Rows are points. To make a cloud, some directions were put in groups of two or more. Within a group, all points are equally far from the middle, so they leave a hole (a ring in 2 directions, a hollow ball in 3). The other directions are filled evenly. Then the cloud was stretched, turned, moved and blurred a little. How many holes are there, and how many directions does each take, smallest first?

Cloud (21 x 3):
[[ 59 -11   4]
 [-21  10 -12]
 [ 64  -7  -8]
 [ 21  49 -15]
 [ 58  23 -15]
 [ 49  12  -3]
 [  4 -19 -23]
 [ 46 -47   6]
 [ 42  39  38]
 [ 17 -15 -49]
 [-20  34  51]
 [ 80 -18   8]
 [ 20  23  18]
 [ 31  28 -22]
 [ -2 -24 -46]
 [-10   7 -38]
 [ 31   2 -64]
 [ 76  -1  -9]
 [ 20   0  30]
 [ -6 -58  24]
 [ 34 -46   2]]
Holes: 0

Cloud (50 x 6):
[[-34  28  16 -39  39  35]
 [-65  -6  26   8 -23 -31]
 [ 31 -36  34  24  37  -3]
 [ 38  48 -36   5  24  12]
 [ 63  19 -23   9  51 -10]
 [ 43  11 -18 -38   3 -77]
 [-27  52  19  30  10 -65]
 [-49  30  28  -8   3  29]
 [-40 -23  29   3  34  29]
 [ 10 -46  25 -60  46 -19]
 [ 13 -26 -15 -42 -36   7]
 [ 41 -32 -16 -41   2  19]
 [ 10 -44  32  22  21  12]
 [ 46 -12  29 -55  39   2]
 [-26  -7 -44  15  60 -24]
 [-43 -15  18  16  53  17]
 [ -4 -32 -23 -48  21  33]
 [ -5 -43  43 -23  28  19]
 [-23  24  -8  40  35  24]
 [ -5  41  32 -43  73 -19]
 [-42   6  10 -50  63   9]
 [  8  58  36 -31   5  11]
 [-21  -5 -48 -17 -33   8]
 [ 43  34  -8 -49  60  -6]
 [-18  52 -28  36  -9 -46]
 [ 13  18  44  17   3 -80]
 [ 35 -18  49 -41  42  -1]
 [-55  44  23 -33  12 -49]
 [  6 -41   7  25  12 -76]
 [ 15  32  35 -52  59 -53]
 [-32 -20 -51   3   0 -54]
 [ 40  -1 -14 -35 -37 -44]
 [  1 -31  48  -4  22 -72]
 [-20  28 -47 -19 -15  20]
 [-21  -7 -51   5  60 -17]
 [-36 -32  -3  25  58 -14]
 [  9 -28 -40  -4 -40  -7]
 [ 35 -25  46  16  41  -6]
 [ 44  51 -31   6  -7  -5]
 [-32   0 -42 -32 -34 -12]
 [ 42  15   7  41 -25 -33]
 [ 41  17  26 -46 -22  -6]
 [-51  27   8  37 -16  -1]
 [-27 -28 -27 -52  -7 -48]
 [-40 -16  12  22  54  15]
 [-59  34  11  27   0 -48]
 [ 33  42 -38   0  50   8]
 [  8 -27 -17 -42 -31  15]
 [-16  50 -49  -8 -20 -15]
 [-43   6  21 -36  54  25]]
Holes: 3 (2, 2, 2)

Cloud (78 x 8):
[[ 19  41 -30  34  14  19   3  27]
 [  2 -26 -39  27  37  17  28  40]
 [ 16  31  14  48 -27 -46  18  68]
 [-62 -10 -25  26  45  10  -5  24]
 [-79  30   5  73 -24  -9 -32   0]
 [-62 -17   7 -32 -37  34  32  25]
 [-43 -16 -33 -31  29   0   1   0]
 [-20  22 -25 -11 -56  24 -21 -31]
 [-29 -28 -29  49  -2  15  54  55]
 [-28  46  51  22 -17   3  16  46]
 [-59 -15 -37  -5  34  45   5 -40]
 [-29  60 -20   3   7 -21  -8  28]
 [-68 -22 -36 -12 -17 -49  -1   1]
 [-48   9 -13   9 -14 -41  93  -1]
 [ 17  20 -23   7  -9 -18  -8 -16]
 [ -3  55 -45 -19 -30  22  13  25]
 [-23  24 -17  13 -43 -10 -63  62]
 [-39  32  -4  83 -32  52  28  20]
 [-66   8 -17 -13  20  14   0 -37]
 [ 14  26  56  30 -39 -23  35  -2]
 [ -1   9   4 101 -39  -9  39  18]
 [-13 -30 -14  15  27  -6  58 -33]
 [-90 -24  32  45  10  20 -11  -2]
 [-71  41  19  60   7 -39   7  24]
 [  8 -24  -3 -57   1  17  44  37]
 [ -6 -43  14 -41   7  37   3  26]
 [-49  24 -21  43  19  52  47  54]
 [ 26  41  24 -25 -30 -33  17   9]
 [ 53  36  -5 -32 -17   8  36  24]
 [-79 -30 -41  53  13  38   4   7]
 [ -9 -22 -64   7 -32   8 -24  21]
 [  4  27   2  96 -11 -13  32  11]
 [ -3  57   3  27   9 -45  26 -23]
 [  7  25  -3  32  14 -61 -36  12]
 [-18 -26 -23  37 -37  37 -55  37]
 [ 15  -5 -10  22  19 -67   0  36]
 [-79  40  13  43 -15 -52  29  54]
 [-20  22  11  17 -54  22 -36  58]
 [-55 -20 -45 -34 -15  15  21   3]
 [-24 -29  22  53 -51  28 -38 -23]
 [-38  46   8 -12 -22 -26  -1 -27]
 [-31  58  22  74  28 -30  54  29]
 [-37  26   0  27   9  17  93 -39]
 [-24  53  43  53  32 -11  39  51]
 [-31  -9 -23   1  46  -1   9  66]
 [-20  51  19 -15 -36  13  62  12]
 [ 10  31 -30  28 -22 -14  -4  45]
 [ 34 -19  25   9 -18  27  21  -4]
 [-41 -38 -10  46  51  26  -5  24]
 [-36   1 -15 -44   0  33  51  16]
 [-16 -35 -38  30 -43  34  -5  65]
 [-62  45 -32  16 -19  15 -25  46]
 [-41 -24 -47  15 -16 -25  22  41]
 [-77 -31   9  25   7  54 -11  24]
 [-25  52 -22  40  30  12  52  -4]
 [-18 -39 -48 -11 -31  13  26 -11]
 [-76 -55  18  52 -20  13   1   2]
 [ 11 -20 -37   1   3 -21   8   3]
 [ 57  10   4  18  16  -8  50 -26]
 [ 18  22 -19  49  -1  41  -3  47]
 [-74  26  33  -2 -33  15 -42  37]
 [-12 -18 -49  34 -33  -4 -21 -39]
 [-51  -2 -28  12  52   4  17 -14]
 [  5 -20  31   9 -42  -6 -14  42]
 [ -6 -24 -50   1  16  12  45  15]
 [-14 -26   9  46  -5 -38 -34  35]
 [ -5 -27   9  11 -49 -20   0 -41]
 [-26 -19  43   3  45 -10  51 -30]
 [ -8  42  31   9  38 -10  -3 -57]
 [ 12 -12 -15  26 -10 -52  21 -26]
 [-49  28  71  57  32 -11  28   4]
 [ 43  -1 -28  64  31  37  26  24]
 [  0  48 -18  20  11  -8 -24  39]
 [-47  34  -2 -35 -13  18  22  -2]
 [ 20  50 -30  43  -2  12  53  -4]
 [-25  30  46  35  34  53  39  28]
 [-77  27  25  32 -13   0   1  47]
 [ 33  37  -4  59   8 -12  33  45]]
Holes: 2 (2, 2)

Cloud (96 x 9):
[[ -7  53 -45  -7  21  -8   9  44 -38]
 [-25  -5  24 -17  32  36 -59  36  39]
 [  6  27   8  26 -44  25  60  44  18]
 [-14 -24   4  37  37  11   4 -38  52]
 [ 27 -24 -56  37  -2  37 -33   8  -3]
 [-19   8  13  39 -55 -24 -16 -27   3]
 [ -2  17  -8 -68  26  38 -23  63  11]
 [ 45  11 -27 -63 -13  -1 -56  35 -23]
 [ 25 -50  47 -25   5  38 -64  35  38]
 [-33 -11  33  45 -44   5 -32   3  26]
 [-46 -36   4 -57  25  12   0 -13 -22]
 [-15  32  29 -11 -36  31 -24  54  57]
 [ 67   4  22  17 -12  22 -16   9  69]
 [ 62 -15   6 -10  -4 -28 -47  77 -27]
 [ 30  28  31 -50 -17 -40  39  13 -32]
 [-13  -2  67 -30  11  53   0   9 -24]
 [-56   4 -28  30 -25  31 -21 -14  17]
 [ 38 -36  34 -30   0  25  -1  88  51]
 [ 50 -18  58  -6  25 -26 -46  -1  47]
 [ 39  -8   1 -20 -64  44 -37  -7  26]
 [ 38  -7  -7  35  37  -5 -60 -12  -3]
 [ 39  11 -16  25  26 -24  34 -47 -23]
 [ 35  41  10   9  14 -25 -52 -34 -12]
 [ 19 -28 -51 -47  49 -20 -19   7  -9]
 [ 34  40  41 -43  43   9  16  -2 -22]
 [ 23   7  66   5  47 -39 -12  34 -14]
 [-22  14 -10 -22  49 -33 -16 -51  13]
 [ 28 -46  19   4  19 -24  16  12 -62]
 [ 16  47   3  44 -36   0  18  19  59]
 [  0  29  33 -28 -10  -7  31  46  58]
 [ 33 -40   4  40  18 -27 -34  39  61]
 [-48 -22   4 -36 -31 -19 -22 -18  31]
 [-23 -28   9 -33  18 -39   4  47 -55]
 [ 24 -51 -16 -50   2  30 -21 -36 -22]
 [ 39  -9   4   9 -84   1  -9  62  12]
 [ 40  56  -9  13  -5  43 -15  68  16]
 [ 27  18  -8  33 -80  -9   5  41  20]
 [ 19 -38   8 -34   8  44  20 -53   6]
 [  0   2  -4 -17  28 -32 -34  77 -38]
 [ 25 -36  -8 -24   4  -1 -42  56 -59]
 [ 33 -26  11 -69  15 -13 -44  75 -24]
 [ 22   5   2 -19 -70 -18  45  28 -18]
 [ 55  42 -12 -47  32  39  -7  27  -1]
 [ 60 -39  10   2  22 -34  12  56 -36]
 [ 51 -15  37  -1 -49  36 -42  24 -31]
 [-15 -44  53  -1  28  23  36   6  26]
 [ 30  15  59 -18 -24 -67 -12  -1  -2]
 [ 25   8 -35  -5   9  71 -36  38  37]
 [-24  -2  42 -42 -35  -4  18  50  44]
 [ 25 -56 -15 -40  18 -45 -48  -5  36]
 [  6 -48  63 -43   3   8 -70  25  15]
 [ 31   1 -14  -5 -32  38 -31 -35 -47]
 [ 34  33  35   9  10 -36 -34 -26  40]
 [-17  -5  21 -33 -23 -55 -67  48  -2]
 [ 30  41  -1 -55  -2 -28  23  58 -33]
 [-16 -23  -2  39 -32  19 -49  56  37]
 [ 17 -23 -45  -1 -42  52   4   1  46]
 [ 68 -18   0  25  18  -4  31  54 -19]
 [-11 -13  19  -7  71 -24  24  33   3]
 [-40 -15 -18  36  -1  40 -44   8  33]
 [ 39  24  63   3  18 -54  12  15  -3]
 [ 52 -66  53 -50 -29 -12 -37  52  16]
 [ 15  26  13 -43  -9 -45  30 -29  25]
 [ 57 -57   4  21 -39 -42 -16  11   2]
 [-41 -24  12  -4 -11  25  14 -54  16]
 [ 22  21 -46 -23 -40  25  10 -32 -47]
 [  7   7 -52 -57  29 -12 -44  26  -2]
 [ 57 -31  18  36  22  15  21  62 -12]
 [-21   1 -26 -57  29 -37  15  33 -30]
 [ 16  14  17 -34   0 -36   9  71  57]
 [ -4 -59 -10 -10 -49  14 -21  35  51]
 [ 15 -20  23  25  30 -63 -33 -15  38]
 [ 10  39  19  19  52  12 -43 -21   1]
 [ 43   1 -34  37  23  55   1 -13 -24]
 [ 26 -63 -19   6 -16  37  36  20 -17]
 [-14 -49  32 -24 -22 -48   0  69 -25]
 [ 20   2   8 -24 -76  25  -8  29  52]
 [ 41  16  31  20  53  -1  33   2 -26]
 [ 32 -11 -29 -68  44   1 -12  43 -21]
 [-36 -47 -20  -2  18  59 -17 -10   7]
 [ 51  23  40 -45 -55 -18 -36  20 -13]
 [ -6 -40  28 -28  66 -18  25  19  22]
 [ 12  -1  28 -52  -6  31  33 -29 -43]
 [ 41 -33   5 -16 -42 -14 -39 -43  -4]
 [-34  35 -34 -47  36  -3 -26  -7  20]
 [ 11   7  61 -25  17  43  44  -3   1]
 [ 22 -39  72 -20 -25 -16  13  11 -39]
 [  7  -4  -2 -19 -36  -9 -35  92 -39]
 [-21   0  38 -50 -23 -34  36  -6  -4]
 [ 31  -5  12  55  15 -37 -16 -37  29]
 [ 27  18 -14 -50  -3 -22 -60  52  38]
 [  6 -11  87  -2 -37  22   5  15   9]
 [  3 -39  42  49 -28 -32  13  -4  -7]
 [ 54 -23   7 -16  46 -35  29 -27   1]
 [ 12  14 -28 -16 -45  52  16 -30  46]
 [-22  12  35  -5 -72   9  -3  26  36]]
Holes: 3 (3, 3, 3)
